Each row of a before or after table is a point. One or more steps were done to the points. Then noise was added and the rows were shuffled. The steps act on how far a point lies along the listed directions, d1 being the first. What was done? A step turns or swaps two directions, mirrors them in a line or flattens them onto one, adds a multiple of one to another, or multiplies one. Angles are multiples of 10 degrees, from the lower direction toward the higher: turns from -170 to 170, lines from 10 to 170 but not 90. Use the fewest steps. Two steps may share a direction if one is a turn and the other turns, adds or multiplies; they go together, in the order done. Otherwise the lowest direction goes first.

Directions:
(1): [-50  -4 -13]
(2): [  2 -51  10]
(3): [-13   9  49]
Before, 10 rows:
[[ 30 -15  26]
 [ 28  17  61]
 [-21  18  31]
 [ 29 -14  -3]
 [-62 -55   2]
 [-16   2  30]
 [-43  -5 -35]
 [-44 -28   2]
 [-10 -32  23]
 [ 38  18   8]]
After (10 x 3):
[[ 29 -11  12]
 [ 15 -12  39]
 [-34  17  18]
 [ 28  18  26]
 [-19 -34  17]
 [-51 -62 -32]
 [-20  -9 -50]
 [-34 -31 -22]
 [-27  -3  20]
 [ -8  15  67]]
Steps: turn d1 and d3 by -30 degrees

Directions:
(1): [-17  21 -45 -32  26  47  25 -20 -18]
(2): [ -8  41 -26  -2 -61 -19   0  18 -35]
(3): [ 20  53  33  13  29 -25  41 -16 -13]
(4): [ 24  12 -28   9  10 -21 -52 -56  -6]
Before, 14 rows:
[[-16  23 -69  -1  -6  36 -29 -72 -23]
 [ 10  42 -25 -18  -4   9  -3  -8 -39]
 [  2   3  -6  13  64  23  -8 -63  18]
 [ 15  19 -22 -18  95  36  23 -77   6]
 [  1  18 -24   1 -46 -18 -31 -13 -22]
 [-14  11  25 -14  33  12  31   6  19]
 [-20  19  -1  17 -37 -41  24  43 -18]
 [-47  11 -42 -38 -66  34  -7  36 -43]
 [ 16  20  -6  19  36 -24  -5 -42 -16]
 [ 18 -11  51  19  73  21  23 -49  61]
 [-12 -15 -63 -22   3  32 -53 -25 -16]
 [  6 -45  31   5  23  -1 -16 -29  19]
 [ -5  -6 -45 -11 -56   9 -29   4   8]
 [ -9 -17 -36 -28 -17  18   7  16 -18]]
After, 14 rows:
[[-24  32 -17   8 -24 -27  32  35 -25]
 [ -1 -41  17  -3  30  12  -9 -34  17]
 [ -7  -1 -34  27 -34   3 -54 -47  -7]
 [ -7   9  33  -8  31   1  27   4  21]
 [ 17  16  -7  20  30 -27 -15 -40 -16]
 [ -6 -34 -36  -8 -14  12 -65  -5  -1]
 [ 17  31  -9  -2 -19 -11 -14   0 -29]
 [  7 -10   6  27  52   4 -23 -54  26]
 [ 30  -6  14  13  68  -8  -6 -61  25]
 [-44   6 -16 -21 -79  12 -10  52 -37]
 [ -3  15 -29  -4 -46 -10 -30 -11 -20]
 [ -8  -7 -42 -13 -58  10 -22  12   9]
 [ 19 -11  48  21  75  21  19 -54  61]
 [ -5 -23 -16 -16 -28   2   4  26 -12]]
Steps: multiply d1 by 0; turn d3 and d4 by 10 degrees

Directions:
(1): [ 63 -48 -11  -5  -8  -3   9  51   5  -9  26 -50   6  -4]
(2): [ 12 -30 -32 -20   4  32   2 -52  12  31 -47 -25  28 -37]
(3): [-30 -35  23   6  10 -46  -4 -27 -70 -11   9 -35   2 -23]
Before:
[[ 34 -27 -15  23 -17   5  -4  33  28  14   0 -17   5 -11]
 [ -5 -11  28  28  -6 -33   6  19 -26 -29  44  -2 -22  -8]
 [ 14 -38 -12   4   7  -8   3  -1 -16   0  -1 -36  13 -15]
 [ 24 -17  11   4  -3  -9  -9  35   2  13  22 -23   6   1]
 [ -7  11  32  16  -4 -31  -2  38 -20 -33  48  15 -32  28]
 [-28  95  15   6  -7 -13   0  27  24  -1  23  81 -29  59]
 [-45  37  16  -5  12 -12   2 -50  -6  13 -26  20   6   0]
 [  8 -25  -1   0   9  -8  -2   3 -19  -7  11 -26   5 -10]
 [-16   5  28  16   4 -36   1   0 -37 -16  19   7 -15  15]]
After (9 x 14):
[[-11   7  -7  -2   7  14  -2 -51   1  16 -39  11  10  -8]
 [ -5 -26  13   3   5 -17 -11  -8 -22  20   3 -25  16 -14]
 [ -8  51  -1  -4  -1  16   6   4  45  13 -13  34   1  26]
 [  3 -35   8  30 -12 -30  -9  24 -16  -1  11 -25   0 -14]
 [  1 -30 -23 -15   4  27  -3 -59   0  21 -36 -16  17 -35]
 [ 69  -2 -63 -40  -7  56   8  -7  70  48 -41 -13  28 -10]
 [-22 -20  -5  10   2   8   6 -62  -5  11 -18   0   7 -45]
 [-28  -1   7   7  16 -13  -5 -19 -26  -6   6  -3  -3 -10]
 [-31   0  12  16  10 -26  -7  -6 -35 -12  10  -2  -3   1]]
Steps: turn d1 and d3 by 70 degrees; multiply d2 by -1

Directions:
(1): [-17  41  12 -60  11  -1  -5  11   7  -7  19 -19  -4 -24  -8 -69  -8  65
   2  63 -17 -27 -30 -14 -15  46 -13  15  13 -40  19 -29]
(2): [-28  17  24  28  -3   0 -13  40   9 -31   9  60  40  19   3  12   7 -19
 -17  34 -13 -30 -28 -20   4  45 -39 -30  31  14 -51  71]
(3): [-19  38  28  -2 -42  40  29  15 -12 -27  11 -37  16  19  17 -37  -5 -29
 -41  -8 -62  42  17  29 -14  27  42  35 -22  53 -10   2]
(4): [ -6 -23  46 -16 -17  -6  13 -10 -39 -38 -27 -23 -11  69 -27  21  -6   4
 -24  35   9  45  30 -37 -31 -25 -24  -5   2 -67 -38 -13]
(5): [ 15 -85   6 -24  40  54  -6  21  68 -12  -4 -13   3  -3  -3  24  -2  45
  -3   8 -11  55  14  -1  14  38 -33  17  -5  30   7  16]
Before:
[[ 18 -42 -10 -19  24  -7  -1 -14  -6  10 -27  -2 -33   5 -19  24  19  30
    1  -5  43  13  13 -24  -8 -49 -21 -20  -3 -34  17 -19]
 [  4  22 -22  40 -38 -42  18 -35 -48  16  11  -6 -12  -3   0  20   3 -50
   15 -53  17 -20   1  14 -15 -64  28 -18  -3   2  -2 -18]
 [ 59 -52 -29 -28  12  -4  -1 -39   0  52 -14 -39 -54 -25 -13  27   6  37
   38 -25  53  38  32  -4   6 -53  -8  11  -7 -27  38 -63]
 [ 17  24 -20  42  -6 -43   2 -40 -41  11  -6  16  -2   6   4   2   6 -37
   15 -47  23 -19   5   6   7 -78  32  -4  -3 -18   3  -8]
 [-13  40 -18   3 -14  16  -7  27  12  -4  11   3   8 -12  19 -35  23 -20
   13 -18 -21 -18  -5  17  14   2  24   1  -8  61   5  18]
 [ -7  -1   6 -27  33  42   4  44  62  -6  30  30  38 -23  10 -25  -2  20
  -11  13 -50 -12 -20  34   8  60 -12   9  11  49 -11  37]
 [  7  44 -15  47 -48 -29  -4 -12 -42  13  -8   7 -12  13  10  22 -10 -54
   -9 -43  14  -8   2  10  11 -41  48  -7  -3   0  -7   0]
 [ 24 -17 -11 -48   1  33   9  -3  17  14  -3 -49 -33 -16  24  -5 -11  15
    0 -13  -7  33  25  15   3 -14  21  37  -9  11  32 -36]
 [-14  62 -14  18 -20 -43   0  -1 -48   0  11  -9  -2   4   8 -35  -2 -31
   -5 -29   4 -34 -12  -4 -20 -10  22   2  10  -5 -20  -9]
 [ -4  47   0   5 -24   4   9 -28 -35  24 -12 -25  -5  13   1 -15  -8 -36
  -13 -14  -6  18  20  10 -26 -24  38   9   2  -9  25 -17]
 [ -4  14   3 -14  24   1  -7  22  14  17   6  36  31 -25  10 -13  -1  24
    8  24  -2 -34 -29  10  23  40 -17 -16  13  -7  13   9]
 [-12  46  -6  -8  11  28  -5  16  21   0  38   0  10 -49  27 -58   3  20
   12  14 -38 -39 -42  32  16  58  26  11  -5  67  34  14]]
After:
[[  1 -41   9 -41  54  70   1  52  93 -10  25  25  39 -26   6  -7  -5  42
  -13  17 -56  15 -15  33  14  80 -33  20   5  64  -8  41]
 [-12  55 -14  16 -17 -39   2  -2 -45   0   7  -8  -1   5   8 -34  -2 -28
   -4 -29   1 -31 -15  -2 -22  -6  17   3   6  -5 -19  -6]
 [  3 -26   0 -26  41  70 -13  30  75  -9  33 -12  12 -53  26 -38  -1  57
   10  20 -45   6 -30  27  24  87   0  27  -8  94  37  26]
 [ -3   3 -15  -9   9  41  -5  38  43 -10   6  -6   7 -16  15 -25  21   2
   13 -12 -23   9   3  19  21  22   6  13 -10  75  10  28]
 [ 24 -23 -12 -51   3  41   9   0  16  11  -1 -53 -33 -17  26  -4 -11  15
   -2 -11  -9  36  25  12   3 -14  16  37 -10  11  35 -39]
 [  6  40 -14  44 -43 -30  -7 -15 -38   9  -9   3 -11  10   7  24  -9 -51
  -14 -40  12  -9   2   7  13 -40  43  -7   0   0  -7   0]
 [ -3  56  -1   9 -30  -3   9 -32 -40  26 -11 -21  -4  17   1 -17 -14 -37
  -11 -17  -5  11  19  13 -26 -27  38   4   4 -13  23 -20]
 [ 56 -39 -29 -27   8 -10   2 -42  -7  54 -17 -41 -55 -23 -13  22   7  31
   40 -29  55  32  29  -4   5 -62  -3   7  -7 -30  40 -64]
 [  2 -17   4 -21  40  17  -9  26  34  10   4  31  30 -25   9  -7   2  37
   11  30  -9 -16 -24  10  22  53 -30 -11  12   1  17  16]
 [ 20  24 -19  41  -1 -44   3 -37 -38  11  -8  19   1   9   2   5  12 -33
   15 -46  22 -16   5   7   7 -78  29  -5   2 -16   4  -7]
 [ 13 -17 -14 -12  13 -23   4 -21 -28  14 -25   2 -37   4 -20  23  19  15
    1 -10  48  -2   8 -21 -12 -60 -13 -24  -2 -48  15 -25]
 [  5  23 -22  37 -41 -39  16 -35 -45  14  10  -9  -9  -6   5  25   6 -48
   15 -51  17 -19  -3  14 -13 -60  30 -15   1   3  -2 -19]]
Steps: add -1 times d4 to d5
